Each row is a point. Each copy is the shape, with its points in the same order, stretched, turned, moved and blurred by noise. Is it also mirrored, or only turned?

Shape (7 x 3):
[[ -9.4 -12.1 -11.7]
 [-34.3   9.2 -11.8]
 [ 20.5  -6.6 -32.6]
 [-15.1  26.9  26.5]
 [-25.2  -7.6 -11.5]
 [ 11.7  11.8  13.8]
 [  3.9  21.8  22.5]]
Copy 1 (7 x 3):
[[-27.5  -0.6  14.6]
 [-32.8  38.6   5.0]
 [-31.8 -34.5 -18.6]
 [ 24.2  45.1  -4.8]
 [-32.0  20.0  16.5]
 [ 20.6   2.7  -7.8]
 [ 31.5  16.4  -9.1]]
Copy 1 is: only turned
Copy 2 (7 x 3):
[[ 12.9   6.1 -19.0]
 [ -6.5 -13.1 -38.1]
 [  6.5  38.6 -22.0]
 [-21.7 -21.8  18.8]
 [  6.7  -8.3 -32.0]
 [-10.4   4.1  27.7]
 [-21.4  -4.8  29.2]]
Copy 2 is: only turned

Shape:
[[ 18.3  18.6   8.3 -24.5  -8.7 -13.3]
 [ 22.6  -9.7 -17.7 -12.1  21.1   7.3]
 [-15.2   5.3  22.3  12.3 -24.2 -40.1]
 [-17.0  -9.6  28.9  15.0 -18.3  -2.5]
 [-15.7 -39.1 -12.9 -20.7 -16.2  28.8]
 [-16.5 -21.7  52.5  18.9 -37.2 -13.4]
 [ 15.8   7.0 -27.3   2.5   1.5  18.9]
 [ -9.1 -34.0   5.2 -18.1   3.9  18.7]
 [ 25.7   3.1  -3.0   0.8 -17.0  -4.5]
 [-13.7   1.3   8.3  -5.8  14.0  34.1]]
Copy 1 (10 x 6):
[[-11.5  29.8  -4.9 -14.7 -25.3  37.6]
 [ 18.5   7.0  18.1 -35.5 -15.1  -2.4]
 [-41.1  -2.1 -35.4  28.2   5.3  19.0]
 [-19.3  -7.5  -6.0  20.8  19.8  20.6]
 [  8.5 -35.0  32.3 -37.4  27.1  37.9]
 [-32.3 -22.4 -12.0  47.2  10.3  34.6]
 [ 34.8  13.0  -5.1 -33.2  10.3   6.9]
 [ -6.2 -18.6  40.4 -25.9   9.7  22.8]
 [ 16.9   5.2 -18.8  -5.6 -15.2  21.8]
 [  2.1  23.8  31.1 -23.2  25.9  16.2]]
Copy 1 is: only turned
Copy 2, 10 rows:
[[-15.7   2.0  -5.1  12.6   1.1 -32.8]
 [ 10.0   7.4  -1.9 -16.1  39.1 -12.6]
 [-28.7 -17.8  29.5  22.7 -32.2  13.6]
 [ -1.4  -4.4  14.6  -0.5 -32.1  12.2]
 [ 30.1 -16.7 -33.8 -47.9   8.5   6.6]
 [ -5.9 -14.8  34.9  -5.7 -51.5   7.9]
 [ 26.2   6.5 -13.3  10.3  26.7 -13.8]
 [ 12.4  -3.4 -15.3 -46.2   8.8   7.2]
 [ 11.4  -5.2  12.5  12.6   8.8 -28.3]
 [ 11.9  23.2 -28.7 -13.6  -1.5   7.6]]
Copy 2 is: only turned

Shape, 15 rows:
[[ 14.1  17.9 -12.7  15.7   9.0  16.5   0.6 -36.3  10.6]
 [  3.3   0.5 -24.4  20.7 -22.2 -27.7 -38.5   3.9 -38.2]
 [-35.8   1.1  17.2 -26.6  11.2   5.7   9.3   8.4 -11.0]
 [ 12.7  -5.3 -38.9  20.8  16.3  15.0  18.2  -7.9   7.6]
 [-36.7 -26.1  17.5 -38.0  -5.9 -10.8  -0.6  -3.9  20.7]
 [ 15.4 -11.4 -39.7  16.6  -6.0   6.6  18.6 -30.6 -18.0]
 [  8.6  13.5 -25.7  19.7  10.9   2.4  30.2 -18.3  16.4]
 [ 37.3  12.7 -19.3  -4.5  12.1  -2.8  19.1 -20.0   2.8]
 [-26.5 -15.6  17.0 -18.1 -17.0   9.9 -10.8   6.2  -7.8]
 [ 18.2  -7.2 -11.5  11.2  11.1  24.9  38.1 -23.2  -5.0]
 [ -9.0 -23.7  10.6 -26.9   5.1   9.7 -11.1  19.6  17.3]
 [  4.6 -13.3 -23.4  22.4  22.4  15.6  12.8 -29.0  -9.5]
 [  9.0 -12.9  -4.7  43.5  -7.7 -41.2 -24.7  -3.7 -39.7]
 [ -5.2 -18.5  -0.1 -33.7  25.5   1.0 -10.4  -8.0   7.8]
 [ 18.2   1.1  21.3  43.0 -23.4 -21.5 -12.9  -9.6 -32.4]]
Copy 1 (15 x 9):
[[ -4.7  13.0   3.1  23.0  13.4 -10.7 -28.6 -44.9   2.2]
 [  9.9  24.5 -14.4 -27.8  -0.6 -27.5  21.3 -29.2   9.8]
 [ 10.7  -8.9  28.3 -16.5   1.5  13.9 -24.2  -7.9   0.8]
 [-10.9  30.9  -4.9   6.0  30.0  -9.2 -10.3  -5.2  -6.8]
 [  7.9 -25.2  -1.2 -21.3  15.9   8.8 -37.2 -16.7  23.7]
 [-18.7  33.5  -8.8 -15.5  29.1 -22.4 -20.8 -23.8 -21.3]
 [-32.9  30.3   3.0  10.8  13.9  -0.9 -19.9 -17.8  -9.0]
 [-18.1   9.4  -8.0  11.5  13.1  14.6  -3.1 -48.2  -9.5]
 [ 23.5 -12.5  -5.0 -12.8  -0.7   0.3 -27.1 -16.6   2.2]
 [-18.0  10.7  -0.5   3.6  23.7   5.9 -26.8 -25.3 -31.5]
 [ 26.3 -18.3  -3.5  -0.1  17.7  17.3  -2.2 -14.6  24.8]
 [-10.8  22.1   8.8  13.6  31.3 -20.4 -24.2 -26.5 -15.6]
 [ -8.9   3.5  -1.9 -14.8  -4.3 -41.5  17.7 -26.0  -1.7]
 [ 25.5 -11.3  12.6  10.6  22.1  16.7 -17.4 -38.6  16.8]
 [-12.4  -7.0 -16.0  -5.8 -13.2 -33.1   8.0 -32.9 -17.3]]
Copy 1 is: only turned
Copy 2, 15 rows:
[[-19.5  -1.5 -15.2  13.4  10.3  30.8  21.1  15.3  -5.3]
 [-34.8  16.9 -16.4 -13.7  47.8  25.8 -67.5  16.3   3.3]
 [ -9.4  24.1  23.3 -20.5 -20.4 -19.0  25.1 -20.1  -7.2]
 [ -5.7  15.5 -51.1  -1.2  17.2  15.7  19.4  12.6  22.7]
 [ -6.8   6.6  -1.2 -33.8 -38.0 -24.5  21.1 -35.2 -59.1]
 [-40.0   5.4 -51.0  -9.8   4.2  26.8   0.9  41.2  19.0]
 [  0.6  13.9 -29.6  16.0  -3.0  11.8  28.2  26.0   6.8]
 [  6.7  -2.6  -0.8  -8.8  17.7  25.9  16.4  23.8   5.7]
 [-27.6  -8.2   6.8 -22.9 -16.1 -15.5  -6.8 -18.3 -21.8]
 [-19.3  -3.9 -26.8  -5.2 -20.8  23.2  26.7  19.9  22.9]
 [  7.0 -10.4  -1.8 -36.9  -0.9 -12.9  12.1 -42.6 -23.2]
 [-28.3  21.6 -50.3  -8.8   2.0  35.8  20.9   5.4  16.4]
 [-31.0  21.6 -31.0 -17.1  22.3  47.8 -74.6  -5.6   0.6]
 [  2.5  10.7  -4.1 -42.2   6.3   9.1  29.8 -34.4 -27.1]
 [-34.6 -13.6  -0.5  -0.4  -1.7  44.9 -70.7   4.1  -0.7]]
Copy 2 is: mirrored
